Rows are points. Before rounding, the points of a table are all equally far from one centre. They may lie mostly on one side of it. Where is the centre, to within rounding?
In the rows, zero is written as 128.

Points (10 x 3):
[[156 144 166]
 [177 110 137]
 [167 116 160]
 [149 119  94]
 [153 167 136]
 [182 138 133]
 [177 116 148]
 [183 127 129]
 [181 136 123]
 [168 102 115]]
Centre: [143 129 131]

Points (13 x 6):
[[108  91 110  90 110 163]
 [153 134  98  96  97 145]
 [148 145 133  92 115 158]
 [145 100 109 104 118 183]
 [136 116 146  81  88 146]
 [139  99 104  86  97 167]
 [146  92 122  90  93 172]
 [120  98 107  97 101 181]
 [149 117 119  79 104 166]
 [143 112 120  79  83 148]
 [142 136 138  96  88 171]
 [134 118 133  84  89 173]
 [131  84 118 104 118 179]]
Centre: [131 112 125 118 107 147]

Points (15 x 9):
[[119 120 118  93 188 172 135 147 110]
 [ 90 154 115  90 127 146 129 155  53]
 [118 129 123  85 184 168 138 147 125]
 [137 102 128  93 138 143 105 183 127]
 [115 133 132 113 193 152 163 162 119]
 [132 161 120  85 178 147 148 156 107]
 [ 83 124 182 104 155 136 123 163 122]
 [108 148 113 113 155 143 172 167  63]
 [123 137 127  78 137 158 176 147  91]
 [135 139  84  89 166 137 138 129 145]
 [104 118 150  76 179 144 149 149  97]
 [133 146 128  95 172 172 151 154 123]
 [ 98 152 143 125 148 133 194 140 130]
 [110 158 147 104 179 171 145 148 107]
 [129 132 107 108 180 144 176 125  90]]
Centre: [106 130 122 123 136 128 129 138 109]

Points (15 x 12):
[[107 129 134 100  97  84 155 116 106 127  77  81]
 [ 88 142 158  96 116  81 135 111 134 128 111  77]
 [105  93 134 125 100  84 124  84 108 126 113  92]
 [ 93  95 150 131  65 101 131 116 118 115  90  99]
 [ 97 143 118 118 114  80 115 105 125 113 114  71]
 [123 101 165 128  84  98 106 109 148 142 105  92]
 [ 75 128 112 124 107  87 107 130  85 151  89 115]
 [105 109 162 128 109  58 119 145 112 131 134 117]
 [108 129 137 137 111  54 100 132 133 168 116  99]
 [100  98 120 126  84  89  99 100 117 147  95  92]
 [ 86  98 147 122  68  75 127 136 140 167 104  91]
 [ 83 131 123 131 103  70  95 124  88 163 133  82]
 [115 122 140 112 113 116  94 110 116 136  86  73]
 [ 75 131 175 133  55 107 116 115 125 129 122  99]
 [105 121 179 106  82  79 160 148 117 166 118  79]]
Centre: [106 132 136 136  98 112 138 131 114 150 123  99]
